Each row of a before or after table is a point. The points were changed in one or more steps. Then noise was added and the rows were shuffled. The steps act on columns, c1 being the first. Write out the steps. A step turns or swaps two columns, mirrors them in a line or flattens them onto one, adds a multiple of one to another, or multiplies or shifts one. Angles are multiples of 10 degrees, from the lower column toward the higher: turns from -170 to 170, lines from 10 to 170 but not 90. Use the fewest steps. Two steps may share a column if one is a turn and the other turns, adds or multiplies; they go together, in the order done. Otherwise the lowest column goes first.

Before:
[[-0.19 -0.78]
 [-0.06 -0.10]
 [-0.16 -0.25]
 [ 0.55  0.08]
 [ 0.31  0.21]
 [ 0.97  0.43]
 [-0.02  0.39]
 [-0.34  0.22]
 [ 0.24 -0.16]
 [ 0.42  0.59]
 [-0.56  0.25]
 [-0.14 -0.53]
 [ 0.13  0.43]
 [-0.58  0.40]]
After, 14 rows:
[[ 0.06  0.56]
 [-0.26 -0.18]
 [ 0.38 -0.55]
 [-0.74 -0.19]
 [ 0.21  0.28]
 [ 0.24 -0.53]
 [-0.14  0.25]
 [-0.08 -0.05]
 [ 0.40  0.12]
 [ 0.24 -0.29]
 [-0.55 -0.15]
 [ 0.39 -0.05]
 [ 0.60  0.39]
 [ 0.41  0.97]]
Steps: swap c1 and c2

Before:
[[ 0.37 -0.27 -0.54]
 [-0.28  0.42  0.33]
 [-0.30 -0.70  0.00]
 [ 0.47  0.40  0.53]
 [-0.36  0.28  0.19]
 [-0.44 -0.59 -0.51]
 [ 0.16  0.53 -0.04]
 [-0.25 -0.73 -0.19]
 [ 0.14 -0.70  0.29]
 [-0.50 -0.68 -0.18]
 [-0.57 -0.12  0.41]
 [ 0.35  0.29  0.19]]
After (12 x 3):
[[ 0.18 -0.67 -0.21]
 [-0.14  0.51  0.08]
 [ 0.06 -0.72 -0.30]
 [ 0.05 -0.72  0.31]
 [-0.57 -0.30 -0.09]
 [ 0.27 -0.64 -0.49]
 [-0.01  0.38  0.68]
 [ 0.70 -0.09 -0.06]
 [ 0.46  0.43  0.09]
 [-0.13  0.29  0.38]
 [ 0.01 -0.58 -0.66]
 [ 0.41  0.30 -0.06]]
Steps: mirror c1 and c3 in the line at 70 degrees

Before, 14 rows:
[[-0.14 -0.57  0.00 -0.54]
 [-0.65 -0.39  0.59 -0.21]
 [-0.12  0.48  0.45 -0.35]
 [-0.60 -0.71  0.42 -0.21]
 [ 0.41 -0.09  0.30  0.46]
 [ 0.44  0.02  0.24  0.18]
 [-0.44  0.51  0.73  0.31]
 [-0.72 -0.40  0.19 -0.15]
 [-0.46 -0.28 -0.78 -0.14]
 [-0.94  0.20 -0.17  0.13]
 [ 0.70 -0.70  0.55  0.26]
 [ 0.55  0.17  0.44 -0.56]
 [-0.25 -0.46  0.39 -0.30]
 [ 0.24  0.14  0.19 -0.14]]
After (14 x 4):
[[-1.25 -0.39  0.89 -0.19]
 [-1.41 -0.39  0.42 -0.14]
 [-0.23  0.50  0.98 -0.37]
 [-1.87  0.16 -0.37  0.12]
 [ 0.47  0.12  0.40 -0.16]
 [ 0.92  0.04 -0.03  0.16]
 [-0.92 -0.28 -0.59 -0.16]
 [-0.24 -0.56  0.80 -0.56]
 [-0.89  0.53  0.24  0.32]
 [ 1.10  0.18  1.26 -0.55]
 [ 1.39 -0.71  0.16  0.25]
 [ 0.84 -0.07 -0.38  0.46]
 [-1.19 -0.73  0.73 -0.19]
 [-0.48 -0.47  0.85 -0.31]]
Steps: multiply c1 by 2; add -1.5 times c4 to c3

Before, 12 rows:
[[ 0.05 -0.17 -0.21 -0.40 -0.19 -0.60]
 [ 0.06 -0.34 -0.25 -0.49 -0.19 -0.74]
 [ 0.49  0.21 -0.62  0.08  0.84 -0.11]
 [ 0.50  0.28 -0.06  0.45 -0.63  0.35]
 [ 0.18 -0.01 -0.36 -0.54  1.32  0.01]
 [ 0.06 -0.29 -0.22 -0.80  0.27 -0.43]
 [ 0.27 -0.53  0.00 -0.22 -0.12 -0.16]
 [-0.08  0.29  0.19  0.13 -0.19 -0.15]
 [ 0.66  0.57 -0.48  0.05  1.08  0.41]
 [ 0.58  0.15  0.28  0.66 -0.04 -0.05]
 [ 0.28 -0.14  0.06  0.33 -0.70 -0.42]
 [ 0.44 -0.06 -0.05 -1.01  0.40 -0.67]]
After:
[[-0.19  0.59  0.19  0.00 -0.18  0.74]
 [ 0.21 -0.25  0.47 -0.09 -0.64 -0.59]
 [ 0.13  0.24 -0.15  0.04 -0.19 -0.25]
 [ 0.21  0.36  0.22 -0.41 -0.71  0.00]
 [-0.23 -0.03  0.33  0.42  1.32  0.33]
 [-0.09 -0.18  0.80  0.40  1.10 -0.54]
 [-0.17  0.52  0.17  0.07 -0.18  0.56]
 [-0.16  0.29  0.15  0.32  0.28  0.84]
 [ 0.14 -0.03  0.23 -0.18 -0.11  0.58]
 [ 0.52  0.11  0.35 -0.43 -0.06 -0.53]
 [-0.28  0.18  0.74  0.02  0.84 -0.15]
 [ 0.19  0.63  0.41  0.59  0.40  0.87]]
Steps: mirror c1 and c3 in the line at 30 degrees; turn c2 and c6 by 70 degrees; turn c4 and c6 by -140 degrees

Before (12 x 8):
[[ 0.45 -0.68 -0.06  0.25  0.65  0.09 -0.22  0.37]
 [-0.15  0.37  0.15 -0.44  0.05  0.15  0.17 -0.76]
 [-0.22 -0.64 -0.37 -0.17 -0.87 -0.23  0.37 -0.28]
 [-0.10  0.32  0.41 -0.63  0.17  0.19  0.54 -0.37]
 [-0.05  0.49  0.24 -0.42  0.09  0.39  0.28 -0.83]
 [ 0.73  0.00 -0.40 -0.04  0.23  0.45 -0.33  0.73]
 [-0.03  0.18  0.57 -0.35  0.09  0.35  0.32 -0.05]
 [ 0.17  0.39  0.40 -1.02  0.55  0.25  0.62 -0.15]
 [-0.09  0.08  0.28 -0.54 -0.64 -0.63 -0.04 -0.53]
 [ 0.75 -0.32 -0.73  0.05  0.48 -0.21  0.06  0.52]
 [-1.07  0.37  0.08 -0.57 -0.22 -0.07  0.03 -0.57]
 [-0.28  0.00  0.24 -1.19 -0.18  0.22  0.04 -0.83]]
After:
[[ 0.55  0.05  0.40  0.66  0.35  0.04 -0.08 -0.58]
 [ 0.00  0.44  0.06  0.53  0.14  0.26 -1.06 -0.60]
 [ 0.32  0.07  0.54  0.47  0.15 -0.23 -0.03 -0.33]
 [-0.23 -0.92 -0.04 -0.21 -0.09 -0.16  0.45  0.40]
 [ 0.07 -0.58 -0.72 -0.10  0.06  0.15  0.73  0.88]
 [ 0.01  0.15  0.25  1.14 -0.10  0.19 -0.30 -0.97]
 [ 0.21  0.22  0.17  0.47  0.33 -0.01 -0.14 -0.86]
 [ 0.40  0.25 -0.41  0.08 -1.07  0.28 -0.23 -0.11]
 [ 0.62 -0.12  0.40  1.07  0.62  0.10  0.18 -0.39]
 [-0.05  0.55  0.33  0.27 -0.36  0.77 -0.10 -0.65]
 [-0.30 -0.21 -0.42  0.25  0.15 -0.39  0.69  0.97]
 [ 0.25  0.24  0.26  0.48  0.44 -0.24 -0.04 -0.95]]
Steps: swap c1 and c7; turn c2 and c5 by 50 degrees; add -0.5 times c3 to c8; turn c4 and c6 by -160 degrees

Before, 10 rows:
[[-0.48  0.75 -0.30 -0.30  0.06  0.53  0.30  0.24 -0.42  1.20  0.64]
 [ 0.59  0.91 -0.27 -0.91 -0.05 -0.53  0.47 -0.61  0.15 -0.19  0.03]
 [ 0.44  0.82 -0.83  0.37 -0.01  0.34  1.12  0.00  0.22 -0.26 -0.04]
 [ 0.42 -0.36 -0.59  0.11  0.52  0.50  0.52 -0.10  0.22 -0.31  0.12]
 [ 0.46 -0.13 -0.79 -0.20 -0.33  0.00  0.02  0.30 -0.10  0.75  0.31]
 [-0.13  0.06 -0.67  0.07 -0.23 -0.54  0.46 -1.02 -0.04  0.00  0.25]
 [-0.32  0.50  0.25 -0.21  0.03 -0.16 -0.14  0.27  0.90  0.57 -0.14]
 [ 0.93 -0.10 -0.14  0.15  0.16  0.16  0.90  0.12 -0.28 -0.08  0.03]
 [-0.30 -0.11  0.07 -0.15 -0.19 -0.14  0.02  0.29  0.53 -0.45 -0.18]
 [ 0.31  0.21 -0.23 -0.18  0.47 -0.89  0.58 -0.02  0.09 -0.67 -0.50]]
After, 10 rows:
[[-0.33 -0.12  0.01 -0.19 -0.20  0.23  0.01  0.29  0.40 -0.42  0.12]
 [-0.12  0.08 -0.63  0.09 -0.23  0.46  0.47 -0.99  0.01  0.06 -0.41]
 [ 0.47 -0.13 -0.80 -0.23 -0.31 -0.11  0.03  0.23 -0.22  0.72 -0.32]
 [-0.47  0.78 -0.32 -0.29  0.07 -0.71  0.31  0.20  0.35  1.22 -0.40]
 [-0.32  0.51  0.25 -0.25  0.03  0.23 -0.14  0.31  1.41  0.56  0.09]
 [ 0.45  0.83 -0.79  0.37  0.02 -0.28  1.09 -0.01  1.06 -0.25  0.21]
 [ 0.30  0.19 -0.25 -0.19  0.47  0.99  0.59  0.00  0.27 -0.66  0.13]
 [ 0.59  0.90 -0.28 -0.93 -0.03  0.48  0.49 -0.55  1.08 -0.18 -0.18]
 [ 0.97 -0.05 -0.14  0.16  0.13 -0.16  0.92  0.14 -0.41 -0.08 -0.02]
 [ 0.43 -0.33 -0.60  0.13  0.51 -0.46  0.54 -0.06 -0.11 -0.36  0.04]]
Steps: add 1 times c2 to c9; turn c6 and c11 by 160 degrees

Before:
[[ 0.57 -0.23 -0.03 -0.07 -0.23  0.38 -0.55 -0.48  0.50 -0.34  0.61  0.30]
 [ 0.13 -0.37 -0.70  0.96  0.25 -0.15  0.02  0.12 -0.01  0.29  0.10  0.26]
 [ 0.71 -0.48 -0.04 -1.01 -0.66  0.33 -0.93  0.06  0.43 -0.33  0.34 -0.17]
 [ 0.32 -0.70  0.23 -1.11 -0.51  0.69 -0.73 -0.38  0.12 -0.07  0.09  0.47]
 [-0.08 -0.13  0.70  0.22  0.22  0.02  0.85 -0.52 -0.11  0.86  0.17 -0.48]
 [-0.19 -0.65 -0.69  0.52  0.00 -0.08  0.16  0.16  0.67 -0.11  0.59  0.38]
 [-0.25 -0.58 -0.65  0.60 -0.11 -0.38 -0.24 -0.53  0.11  0.01  0.31 -0.17]
 [ 0.25 -0.55  0.05 -0.16 -1.00  0.51 -0.61  0.00  0.11 -0.30  0.39  0.23]]
After, 8 rows:
[[-0.50 -0.43 -0.62  0.57  0.41 -0.03 -0.25  0.15 -0.57  0.02 -0.08  0.02]
 [-0.06 -0.77  0.24 -1.04  0.18  0.24 -0.75  0.08 -0.38 -0.11  0.05  0.67]
 [ 0.31 -0.45  0.02 -0.07  0.53 -0.52 -0.58  0.50 -0.53 -0.32 -0.37  0.37]
 [-0.55 -0.51 -0.76  0.55  0.35  0.24  0.14  0.68  0.09 -0.10 -0.52  0.32]
 [-0.14 -0.07  0.67  0.19  0.15  0.15  0.84 -0.14 -0.52  0.86 -0.06 -0.48]
 [ 0.41 -0.75 -0.06 -1.03  0.70 -0.75 -0.91  0.42 -0.03 -0.40  0.24  0.17]
 [-0.04 -0.63  0.02 -0.19  0.77  0.16 -0.59  0.08  0.03 -0.22  0.30  0.66]
 [-0.07 -0.32 -0.70  0.98 -0.16 -0.32  0.02 -0.07  0.14  0.24 -0.34  0.06]]
Steps: add -1.5 times c1 to c6; turn c1 and c2 by -30 degrees; turn c5 and c12 by -30 degrees; turn c5 and c11 by -130 degrees; swap c8 and c9

Before (9 x 14):
[[ 1.00  0.56  0.38 -0.16  0.25  0.48 -0.30  0.63 -0.11 -0.51 -0.24 -0.38
   0.03 -0.42]
 [-0.41 -0.13  0.82  0.44 -0.17  0.47  0.09  0.30  0.27 -0.09 -0.01  0.15
  -0.36 -0.22]
 [ 0.44 -0.09  0.60 -0.15  0.56 -0.28  0.07 -0.36 -0.67 -1.17 -0.36 -0.99
  -0.48 -0.74]
 [-0.72 -0.20  0.29  0.51  0.13  0.36  0.42  0.66  0.02  0.34 -0.09 -0.04
   0.31 -0.69]
 [ 0.74 -0.67  0.17 -0.09  0.07  0.22  0.17 -0.47 -0.68 -0.20 -0.36 -0.71
  -0.23 -0.58]
 [ 0.02  0.12  0.42  0.91 -0.02  0.42  0.22  0.42  0.29 -0.03  0.00  0.16
  -0.29 -1.13]
 [ 0.87 -0.26  0.63 -0.67  0.33  0.38 -0.65  0.40  0.25 -0.51  0.44 -0.67
   0.32 -0.79]
 [-0.37 -0.28  1.01  0.88 -0.33  0.05  0.04  0.62 -0.14  0.31 -0.34  0.04
   0.15 -0.80]
 [ 0.38 -0.41 -0.23 -0.23  0.10 -0.26 -0.68 -0.76 -0.67 -0.60 -0.54 -1.17
  -0.38 -0.63]]
After (9 x 14):
[[ 0.46 -0.13  0.57  0.69 -0.16 -0.32  0.06 -0.06  0.28 -0.24  0.71  0.16
  -0.33  0.17]
 [ 0.19 -0.01  0.22  1.43 -0.01 -0.06  0.24  0.03  0.32  0.02  0.53  0.22
  -0.33  1.11]
 [-0.32  1.24  0.64 -0.21  0.60 -0.33  0.08 -0.01 -0.71 -0.51 -0.14 -1.04
  -0.49  0.82]
 [-0.23  0.72  0.26 -0.33  0.09  0.32 -0.71  0.03 -0.72 -0.18 -0.46 -1.17
  -0.36  0.68]
 [ 0.53 -0.40  0.87  1.42 -0.33 -0.49  0.03 -0.05 -0.14 -0.01  0.36  0.04
   0.16  0.67]
 [-0.74  0.49  0.08 -1.07  0.30 -0.50 -0.68  0.09  0.24 -0.24  0.71 -0.66
   0.32  0.93]
 [-0.89  1.02  0.43 -0.24  0.26  0.13 -0.33  0.00 -0.09  0.16  0.45 -0.37
   0.10  0.58]
 [ 0.85 -0.38  0.26  0.82  0.15  0.04  0.43  0.00  0.00  0.22  0.42 -0.07
   0.33  0.57]
 [-0.63  0.02  0.38 -0.13  0.09  0.15  0.17 -0.03 -0.65 -0.27  0.11 -0.70
  -0.22  0.68]]
Steps: turn c1 and c14 by 170 degrees; add -0.7 times c12 to c2; turn c2 and c10 by 40 degrees; turn c3 and c11 by 50 degrees; turn c6 and c11 by 60 degrees; multiply c4 by 1.6; multiply c8 by 0

Before, 14 rows:
[[ 0.16 -0.18  0.55 -0.42 -0.38  0.24 -0.36 -0.75  0.28 -0.27 -0.03  0.29
  -0.15 -0.46  0.22  0.16 -0.44  0.35]
 [-0.63  1.06 -0.24 -0.02  0.81 -0.39 -0.75  0.49 -0.04  0.40 -0.19  0.27
   0.14 -0.21  0.57 -0.30  0.54  0.55]
 [ 0.39  0.37 -0.18  0.29 -0.72 -0.60 -0.41 -0.78 -0.02 -0.12 -0.18  0.39
   0.08 -0.75 -0.43 -0.06 -0.79  0.20]
 [ 0.11  0.08  0.14  0.39 -0.19 -0.75  0.42  0.09  0.08 -0.23  0.30  0.12
   0.13 -0.26  0.50  0.16  0.05  1.00]
 [ 0.56  0.70 -0.42  0.20 -0.09 -0.26  0.25 -0.46 -0.05  0.45 -0.25  0.51
  -0.75 -0.19 -1.02  0.01  0.22 -0.29]
 [ 0.67 -0.19 -0.53  0.07 -0.77  0.20  0.21 -0.38 -0.12 -0.06  0.42 -0.38
   0.09  0.03 -0.11 -0.47  0.21  0.19]
 [-0.88 -0.19 -0.49  0.20 -0.40 -0.27  0.84 -0.47  0.08 -0.16  0.72  0.15
  -0.11 -0.62  0.75 -0.48  0.01  0.49]
 [-0.09  0.24  0.70  0.25 -0.87 -0.89 -0.97 -0.14  0.12 -0.01  0.19  0.09
  -0.52  0.28  0.72  0.09 -0.85 -0.39]
 [-0.10  0.43  0.96 -0.15  0.06  0.13 -0.46  0.62  0.27  0.20  0.08 -0.73
  -0.19 -0.21  0.05  0.06  0.00  0.02]
 [-0.31 -0.39 -0.19 -0.55  0.37  0.28 -0.21 -0.02 -0.45  0.09 -0.38 -0.45
   0.02 -0.27  0.24 -0.23 -0.40  0.72]
 [ 0.49 -0.68  0.35 -0.29  0.15  0.07 -0.42 -0.05  0.60 -0.15 -0.29 -0.07
  -0.41 -0.55  0.25 -0.09 -0.26 -0.26]
 [-0.27 -0.75  0.00 -0.22 -0.51 -0.40 -0.42  0.49 -0.61  0.61 -0.52  0.20
   0.09  0.07 -0.01 -1.19  0.03 -0.17]
 [-0.08 -0.46  0.18  0.17  0.79  0.29 -0.29  0.04 -0.61 -0.18 -0.03  0.71
  -0.64 -0.48  0.57 -0.56 -0.20 -0.18]
 [ 0.16 -0.40  0.11 -0.29  0.36  0.53 -0.04  0.35 -0.13  0.44 -0.22  0.42
  -0.10 -0.47  0.36  0.22 -0.53 -0.09]]
After (14 x 18):
[[-1.17 -0.20 -0.54  0.03 -0.18  0.02 -0.09  0.46 -0.38 -0.23 -0.95  0.18
   0.84  0.00 -0.01  0.14  0.49  0.48]
 [-0.11  0.41  0.93  0.05 -0.27  0.17 -0.20 -0.35  0.11  0.25 -0.20 -0.72
  -0.41  0.11 -0.05 -0.03  0.00  0.00]
 [-0.85  1.07 -0.20  0.23  0.13  0.60  0.10  0.32  0.79  0.27  0.00  0.24
  -0.73  0.28  0.02  0.59  0.11  0.55]
 [ 0.60 -0.18 -0.55  0.01  0.02 -0.39  0.06  0.16 -0.78 -0.10 -0.31 -0.38
   0.23 -0.26  0.33  0.36  0.35  0.17]
 [-0.20 -0.77 -0.03  0.22  0.49  0.57  0.11 -0.64 -0.60  0.61  0.44  0.22
  -0.41  0.31 -0.17  0.45  1.11 -0.18]
 [ 0.59  0.37 -0.18  0.15 -0.12  0.13  0.07  1.15 -0.71 -0.24 -0.34  0.39
  -0.37  0.72 -0.10 -0.74  0.33  0.22]
 [-0.03 -0.15  0.55 -0.53 -0.35 -0.62 -0.15  0.43 -0.34  0.06 -0.27  0.34
  -0.36  0.38  0.27 -0.48 -0.02  0.32]
 [-0.40 -0.38 -0.19 -0.36  0.46 -0.22  0.03 -0.32  0.26  0.43  0.13 -0.43
  -0.20  0.46 -0.01 -0.31  0.37  0.72]
 [-0.42 -0.42  0.19  0.00  0.72 -0.22 -0.64 -0.38  0.65 -0.24 -0.28  0.73
  -0.26  0.38  0.42  0.02  0.61 -0.18]
 [-0.55  0.19  0.70  0.15 -0.27  0.72 -0.52  0.70 -0.79 -0.14  0.03  0.12
  -1.00 -0.34  0.50 -0.83  0.21 -0.44]
 [-0.12 -0.37  0.12  0.08  0.19 -0.28 -0.10 -0.79  0.31  0.55 -0.12  0.41
   0.00  0.49  0.40 -0.63 -0.04 -0.11]
 [ 1.09  0.66 -0.45  0.45  0.00 -0.07 -0.76  0.88 -0.11  0.22  0.06  0.52
   0.26  0.33 -0.38  0.25 -0.09 -0.32]
 [ 0.20 -0.67  0.36 -0.30 -0.56 -0.10 -0.41 -0.33  0.25  0.06 -0.14 -0.03
  -0.42  0.62  0.48 -0.19  0.13 -0.26]
 [-0.22  0.03  0.13  0.14 -0.08  0.72  0.10  0.34 -0.17 -0.41 -0.39  0.13
   0.40 -0.01  0.44  0.00 -0.14  1.02]]
Steps: turn c1 and c15 by 40 degrees; turn c6 and c8 by -150 degrees; add 0.5 times c2 to c8; turn c4 and c10 by -40 degrees; turn c5 and c9 by 80 degrees; swap c7 and c13; turn c11 and c14 by -140 degrees; turn c16 and c17 by -110 degrees

Before:
[[ 0.06 -0.21  0.22  0.91  0.19 -0.18  0.38  0.08 -0.02 -0.11 -0.29 -0.10
   0.35 -0.01  0.00  0.48  0.44  0.34  0.33 -0.34 -0.16 -0.17 -0.02  0.18]
 [ 0.07  0.11  0.50  0.55 -0.81 -0.22  0.56  0.29 -0.46  0.46 -0.02  0.18
   0.44 -0.28 -0.37  0.72  0.23  0.37  0.77  0.22 -0.57 -0.16  0.79  0.29]
 [-0.10  0.14  0.39  0.57 -0.12  0.00  0.06  0.31 -0.45  0.60 -0.57 -0.14
   0.05 -0.40 -0.62  0.74 -0.26  0.17  0.61  0.28 -0.30 -0.11 -0.36 -0.05]
 [-0.38  0.33 -0.64 -0.33 -0.50 -0.03 -0.40 -0.68  0.44 -0.08  0.15  0.51
  -0.31 -0.12  0.39  0.09  0.04 -0.94  0.24 -0.12  0.65 -0.29 -0.46 -0.60]
 [ 0.16 -0.38  0.02 -0.03 -0.26  0.45 -1.04 -0.98  0.23 -0.51 -0.21  0.22
  -1.17 -0.08  0.56 -0.02 -0.09 -0.63  0.33 -0.58 -0.04 -0.62 -0.33  0.57]
 [ 0.03  0.26 -0.40  0.01 -0.37 -0.66 -0.94 -0.47  0.58 -0.20  0.20  0.44
  -0.11  0.34 -0.55  0.01 -0.17 -0.91 -0.20  0.12  0.08  0.00 -0.15  0.13]
 [-0.45 -0.21  0.29  0.77 -0.73  0.45  0.17 -0.04  0.10  0.63  0.42 -0.52
   0.41 -0.11 -0.49  0.51  0.06  0.55  0.35 -0.06 -0.63  0.27 -0.30  0.27]
 [-0.46  0.38 -0.49 -0.58 -0.03 -0.54 -0.23  0.04  0.78 -0.22  0.31  0.38
  -0.94  0.67  0.11 -0.16 -0.40 -0.48 -0.16  0.40  0.23 -0.29  0.07  0.07]
 [-0.66 -0.03  0.59  0.97 -0.40  0.31  0.00  0.55 -0.21  0.44 -0.27  0.23
   0.00  0.02 -0.19  0.66  0.49 -0.22  0.47 -0.38 -0.61  0.32  0.09  0.28]
 [-0.08  0.22  0.30  0.83 -0.47  0.59 -0.02  0.33 -0.53  0.59 -0.18 -0.04
   0.13 -0.14 -0.42  0.33  0.31  0.63  0.05 -0.30  0.32  0.29  0.30  0.52]
 [-0.17 -0.26 -0.49 -0.97 -0.62 -0.26 -0.37 -0.16  0.45 -0.46 -0.16  0.65
  -0.04  0.67  0.12 -0.31 -0.63 -1.04 -0.33  0.10  0.26 -0.26 -0.54  0.16]]
After (11 x 24):
[[ 0.00  0.16  0.52 -0.31 -0.35 -0.69 -0.93 -0.19  0.61 -0.21  0.27  0.42
  -0.02  0.16 -0.62  0.04 -0.17 -0.89  0.13  0.21 -0.13 -0.06 -0.19  0.34]
 [-0.16  0.17 -0.35  0.10 -0.13  0.08  0.06  0.08 -0.49  0.65 -0.75 -0.21
   0.06 -0.65 -0.66  0.73 -0.26  0.14 -0.26  0.23  0.23 -0.10 -0.34 -0.30]
 [-0.36  0.36  0.22  0.28 -0.47  0.00 -0.43 -0.72  0.38 -0.05 -0.17  0.45
  -0.24  0.24  0.37  0.09  0.05 -0.92  0.20 -0.17 -0.71 -0.39 -0.45  0.89]
 [ 0.20 -0.35  1.04  0.08 -0.28  0.46 -1.06 -0.45  0.22 -0.50 -0.45  0.14
   0.60 -0.01  0.53  0.03 -0.10 -0.59 -0.15 -0.58 -0.86 -0.60 -0.36 -0.31]
 [-0.14  0.23  0.08 -0.25 -0.49  0.64  0.01  0.44 -0.57  0.59 -0.14  0.05
  -0.17 -0.77 -0.38  0.33  0.28  0.63 -0.19 -0.23 -0.09  0.31  0.32 -0.51]
 [ 0.04  0.13 -0.19 -0.08 -0.77 -0.16  0.59  0.27 -0.43  0.46 -0.78  0.14
   0.12 -0.62 -0.38  0.75  0.21  0.35  0.27  0.21  0.75 -0.18  0.82 -0.54]
 [-0.66  0.00 -0.39 -0.47 -0.40  0.30 -0.03  0.35 -0.21  0.43 -0.51  0.25
   0.29 -0.92 -0.26  0.56  0.52 -0.24 -0.12 -0.42  0.36  0.24  0.15 -0.64]
 [-0.45  0.39  0.24 -0.30  0.02 -0.54 -0.21  0.25  0.79 -0.24  0.29  0.34
   0.32  0.90  0.13 -0.21 -0.43 -0.47  0.22  0.43 -0.88 -0.39  0.05  0.40]
 [ 0.04 -0.23  0.02 -0.45  0.14 -0.18  0.42  0.06 -0.01 -0.08 -0.38 -0.22
  -0.05 -0.78  0.01  0.47  0.46  0.29 -0.11 -0.30  0.41 -0.18 -0.03 -0.26]
 [-0.42 -0.25  0.15 -0.30 -0.78  0.45  0.15  0.02  0.07  0.69 -0.14 -0.44
   0.26 -0.70 -0.44  0.52  0.11  0.48  0.53 -0.02  0.71  0.39 -0.33 -0.34]
 [-0.17 -0.27  0.38 -0.09 -0.59 -0.19 -0.35  0.13  0.38 -0.45  0.32  0.60
  -0.06  1.17  0.13 -0.26 -0.68 -1.09 -0.25  0.09 -0.20 -0.38 -0.44  0.30]]
Steps: turn c3 and c24 by -120 degrees; turn c3 and c8 by 40 degrees; mirror c4 and c14 in the line at 120 degrees; turn c11 and c19 by 70 degrees; turn c12 and c22 by -10 degrees; turn c13 and c21 by 130 degrees; multiply c13 by 0.7
